Rows are points. The points of each table are mixes of a few directions, plus a little noise. Count the directions of each table, and those that both share. Where both have some left over, give the other angles between the two spaces (their principal angles), to ten degrees, smallest first.
In the rows, zero is written as 128.

First (6 x 2):
[[163  58]
 [144  95]
 [124 138]
 [100 184]
 [ 96 193]
 [142  99]]
Second (6 x 2):
[[148 142]
 [169 159]
 [120 122]
 [156 148]
 [141 136]
 [ 36  61]]
Directions: first 1, second 1, shared 0; angles 80

First (7 x 4):
[[120 107 134 108]
 [110 182 137 197]
 [129 114 165 111]
 [160 116 130  98]
 [138 154 107 153]
 [ 13  93 110 145]
 [225 131 112  83]]
Second (5 x 4):
[[138 135  89 132]
 [145 179 109 178]
 [ 48 132 124 173]
 [131 109 158 109]
 [180  80 160  50]]
Directions: first 3, second 3, shared 3

First (9 x 6):
[[ 98 103 151 249 118  98]
 [132 186 105 126 143 128]
 [136 104 131  68 125 140]
 [151 113 141 108 114 152]
 [138 109 138 115 120 139]
 [143  98 150 138 108 144]
 [131 191  97  99 150 126]
 [ 84 151  90 103 163  82]
 [138  97 150 148 111 141]]
Second (9 x 6):
[[177 140 142 179 134  85]
 [128 121 127 107 127 138]
 [ 69 155 122 137 101 150]
 [118 111 114 148 160 120]
 [141 167 147 165  94 111]
 [115 105 116 110 147 139]
 [166 155 154 121  88 121]
 [ 88 151 130 114  94 154]
 [150  44 101  71 205 135]]
Directions: first 3, second 3, shared 1; angles 50, 80

First (7 x 9):
[[196 153 126 121  84 170 178  89  81]
 [122  83 170 167 111 138  92 178  73]
 [111 133  64 165 124 109 114 184 109]
 [ 85 103 180  45 175 126 106 130 183]
 [ 82  94 197 164 161  99  81 102 174]
 [163 186  43 106 112 132 184 107 134]
 [133 143 114 128 129 122 142 108 141]]
Second (7 x 9):
[[117 163 130 107 159 128 107 144 157]
 [ 98  69 126  90 129 109 151 106 151]
 [139 103 131  45 122 134 198  46 165]
 [142 154 123 249 110 118  89 152  89]
 [105 150  85 244 134  78  94 137 142]
 [154 135 120  66 113 170 142 173  83]
 [141 123 181  95 129 159 116 139 110]]
Directions: first 4, second 5, shared 4

First (11 x 11):
[[128 128 127 127 129 128 127 128 128 128 128]
 [146 155 146 147 112 125 150 127 123 128 126]
 [ 89  70  90  88 164 138  82 129 138 127 133]
 [ 76  50  76  75 176 140  66 130 141 128 134]
 [107  96 106 106 148 133 102 129 134 127 130]
 [157 171 157 158 101 121 162 127 121 128 124]
 [197 232 197 200  63 113 209 125 110 129 120]
 [164 182 164 165  93 120 170 127 118 129 124]
 [123 120 123 123 132 129 123 128 129 128 128]
 [120 115 120 120 136 129 118 128 130 127 130]
 [103  89 102 102 152 133  98 129 134 128 131]]
Second (9 x 11):
[[ 76 112  92 109 126 115 109 150 118 111 158]
 [123 127 125 126 128 127 126 130 127 126 131]
 [189 145 169 150 130 144 149 102 141 148  94]
 [186 145 167 149 130 142 148 104 140 147  95]
 [207 151 181 156 130 148 155  95 144 154  84]
 [  7  94  47  84 124  97  86 179 104  89 195]
 [108 123 115 121 128 123 121 136 124 121 139]
 [153 135 145 137 129 135 137 117 133 136 114]
 [103 121 111 119 127 122 119 139 123 120 142]]
Directions: first 1, second 1, shared 0; angles 50

First (10 x 14):
[[153 108 131 170 154 102  89  84 114  93 177 155  84 175]
 [129 164  76 148 125 128 124 171 107  78  77 142 158 134]
 [126 158  64 153 126 122 151 177  91 100  48 190 168 193]
 [132 138 143 114 114 146 118 119 170 126 133  94 123  76]
 [122 108 157 143 130 166 104 134 114  91 143 126 120 167]
 [163  88 121 138 132 107 150  75 161 144 119 185  94 155]
 [100 112 136  60 106 137 171 160 132 173 117  54 161   9]
 [102 154 160  85 108 148 152 139 158 204 120  98 149 102]
 [140  76 159 160 161 109  84  84  88  90 212 128  80 166]
 [111 176 132 109 123 113 132 134 143 183 133 106 144 105]]
Second (11 x 14):
[[156 167  74 166 146  73 100 110 126  97 131 153 116 130]
 [119 122 176 112 103 198 113 133 173 105 125  88 127 102]
 [136 140 129 150 118 162 113 131 151  90 100 149 127 163]
 [131  98 182 108 113 167 140  94 183 164 135 127 106 133]
 [129 116 133 123 137 112 118 119 117 123 160 103 119  96]
 [ 98 172 141 119 107 180 127 177 135 129  90 113 165 147]
 [130 163 135 153 142 114  85 112 129 119 164 128 113 156]
 [137  70  92 117 113 153 169 164 109  69  62 135 149  90]
 [159 114  97 121 139  58 146  80 148 161 146 136 103  72]
 [ 74  94 153  50 132  99 193 165  59 241 159  71 167  69]
 [137 151  98 185 158  90 104 123  79 109 134 202 118 249]]
Directions: first 6, second 6, shared 6

First (10 x 18):
[[111  98 140  92 110 140 107 127 145 111  94 110 116 131 135 113 134 155]
 [213 180 189 223 174 186 225  69 128 135 122 169  98 124 141 188 145  98]
 [159 114 130 113 108  68 128  89 140  73 146  98 110 134 134  92 134 137]
 [165 155 153 174 150 157 173 104 127 136 126 150 116 125 132 158 135 111]
 [ 79  94  89  66  98  82  67 161 127 116 137  98 146 133 122  85 117 148]
 [163 170 187 207 177 249 207 107 134 183  79 185 105 115 132 210 141 107]
 [ 58 115  77  88 117 116  69 194 109 164 142 126 168 127 112 115 109 130]
 [133 129 127 133 142 110 111 147  92 109 155 119 160 147 148 125 129 129]
 [ 64 100 103  81 120 136  65 188 110 143 119 116 164 137 131 115 121 149]
 [135 124  83 101  85  38 129  92 168 111 161 108  95 108  92  79 116 116]]
Second (10 x 18):
[[150 204 118 124 116 112 107 144 105  99  84  91 110 118 143 132  85 191]
 [186 181  60 118 137 191 202 196 101 152  42 121 105 112 203 130 145 172]
 [ 81 172 121 120 131 128 137 110 128 120 125 163 113 121 124 151 166 110]
 [ 73  88 168 161 125 110  70  56 114 123 190 120 114 122  34 122 161 129]
 [ 87  78 164 127 128  81  75  73 159 121 201 153 152 145  75 131 128  67]
 [147  64 123 132 136 122 101 105 140 150 170 132 146 140  98 117 133  95]
 [138 138 120 130 130 162 176 163 118 136  93 123 119 120 163 125 138 148]
 [ 94  97 221 142 107 106 140 147 145  94 142  97 147 134 135 110  73 143]
 [199 188  20  85 147 163 177 180 130 160  62 165 126 129 210 149 145 110]
 [126  71 164 139 124 105  96 108 141 126 171 115 147 139  96 113 106 113]]
Directions: first 4, second 5, shared 0; angles 50, 60, 80, 90

First (9 x 24):
[[160 134 142 126 124 150 139 165 140 137 120 117 147 123 126 142 136 128
  139 148 160 117 132 140]
 [ 67 107 154 130  97 154  81 181 168 130 149  85 136 124 108 142 152 154
  154 129 141 116 145  89]
 [102 136 119 116 156  89 128 101 117 114 129 151 119 123 144  88 113 110
  105 110 101 131 114 135]
 [184 137 113 132 139 123 160 111 108 131 113 149 127 136 138 130 120 122
  126 142 129 136 120 153]
 [117 121 126 134 115 139 119 116 124 129 134 121 121 132 119 141 129 136
  129 121 122 134 136 116]
 [149 149 118 117 162  98 154  98 106 121 115 160 127 120 147  98 109 100
  100 118 117 129 112 157]
 [ 92 110 144 121 136 104 102 205 176 117 139 112 143 132 146  90 149 153
  166 160 131 111 122 113]
 [164 120 112 150  99 160 139  87 103 141 126 126 113 144 108 178 127 140
  131 125 126 147 141 123]
 [118 137 126 126 125 138 129  91 109 129 129 132 120 120 117 140 117 111
  101 100 123 134 132 128]]
Second (11 x 24):
[[170 132 152 123 136 122 162 125 129 115 105 133 145 125 145 122 116  98
  115 125 149 121  97 136]
 [138 129 119 154 124 150 142 129  99 133 131 138 122 131  93 151 147 144
  109 143 149 121 142 137]
 [148 139 121 108 120 130 109 128 150 131 112 119 156 126 129 140 142 102
  109 140 153 128 140 128]
 [ 92 121 130 110 128 109 100 127 156 128 138 116 122 127 154 105 114 129
  157 112  95 138 123 112]
 [135 126 140 141 139 144 136 152 153 152 139 127 128 126 130 108 141 145
  154 151 132 106 147 134]
 [ 93 120 113 140 119 128 118 110  98 118 141 130 106 134 109 142 125 146
  123 111 109 141 130 117]
 [103 120 126 141 128 128 129 124 112 126 142 130 107 131 122 126 123 149
  140 118 109 131 126 122]
 [108 137  82 126 129 114 112 124  84 122 137 141 106 134 118 143 120 154
  134 126  96 156 133 143]
 [118 123 124 148 111 147 126 111 100 122 132 129 121 131  90 159 143 134
   96 123 144 128 135 117]
 [144 139 102 126 130 117 143 117  77 108 116 144 122 131 120 151 116 125
  106 122 126 150 110 145]
 [161 123 197  95 147 119 134 161 249 152 116 101 173 114 197  60 125  81
  171 142 147  89 119 113]]
Directions: first 4, second 5, shared 1; angles 40, 40, 60

First (11 x 32):
[[123 123 117 119 143 123 134 136 137 130 129 126 133 131 123 135 118 133
  116 140 125 120 128 130 133 138 132 118 134 138 134 126]
 [105 104 151 189 130 141 123 164 166  50 122  45 133  64 123 151 172 144
   68 144  22 118 105 165 161 200 138  77 133 140 158  63]
 [117 121 131 132 135 125 131 124 138 129 131 133 130 137 120 131 130 127
  118 132 117 128 119 140 127 134 136 125 125 133 128 128]
 [130 132 107  92 145 118 139 118 124 169 132 167 132 163 123 125  96 127
  139 135 170 123 135 118 120 110 131 139 132 136 120 156]
 [142 139 125 111 117 126 126 111 108 154 130 158 124 148 134 114 118 120
  158 114 171 137 137 111 112  94 120 152 123 114 113 153]
 [133 135 108  91 143 118 137 119 121 166 132 165 133 160 124 125  94 127
  142 134 171 124 137 115 121 107 129 139 131 134 120 155]
 [112 113 139 155 134 129 128 142 151  97 127  97 130 107 120 139 147 134
   96 138  78 123 114 150 142 162 138 105 128 135 140 101]
 [ 59  82 194 216 119 138 125 111 194  84 138 109 127 132  91 147 189 122
   63 135   7 148  66 213 131 181 170 102  98 128 129  97]
 [170 158 110  95 109 129 121 122  82 151 122 145 119 127 156 109 112 122
  180 107 197 131 157  81 115  83 101 158 134 112 117 151]
 [170 159 141 133  80 142 106 119  77 120 115 121 110 102 163 103 149 117
  183  88 170 144 151  88 111  84  94 164 125  92 115 134]
 [150 141  86  75 153 116 139 142 110 156 128 143 135 138 135 127  85 137
  142 140 180 111 153  95 132 117 118 129 146 143 130 143]]
Second (11 x 32):
[[150 151 146 129  88 130 107 104  95 141 127 153 116 142 141 106 145 117
  175  91 171 152 139 107 103  81 118 167 111  99 106 153]
 [161 150 137 125  90 143 118 105  83 142 117 142 109 119 160 103 132 106
  187  99 178 143 147  95 106  76  93 171 125  95 112 149]
 [ 87  91 128 145 165 134 155 127 170 128 131 124 135 131 110 148 114 121
   85 167  70 113 101 169 144 166 139 100 135 148 142 116]
 [137 151 142 127 103 106  96 141 126 112 138 129 135 146 111 127 160 156
  125  99 142 147 133 124 119 129 159 128 106 127 119 126]
 [ 98 110 105  94 173 112 153 114 155 179 139 180 140 185  99 138  83 124
  109 158 142 115 117 148 126 130 151 123 130 152 125 156]
 [127 143 134 128 120 103 104 151 140 105 140 116 141 140 103 136 153 163
  103 113 123 136 129 131 130 149 166 111 112 139 129 114]
 [115 111 168 190 101 157 124 119 135  85 119  87 113  84 142 125 170 110
  121 121  65 138 108 151 133 142 113 126 123 109 132 101]
 [138 133 175 199  73 153  99 139 120  52 116  57 111  59 149 122 198 126
  130  98  68 147 121 134 134 145 112 125 118  99 134  83]
 [158 132  81  98 155 138 146 164 110 114 113  86 130  76 159 134  91 134
  130 154 139  94 157  93 156 141  90 107 166 143 152 106]
 [116 115  79  80 190 110 157 151 152 155 134 140 148 150 110 149  73 144
   96 171 137  95 134 129 148 154 142  98 151 167 144 131]
 [117 120 113  97 147 125 150  95 126 191 134 193 127 179 122 122  87 105
  149 141 170 126 125 130 111  95 126 152 128 129 112 172]]
Directions: first 3, second 4, shared 3
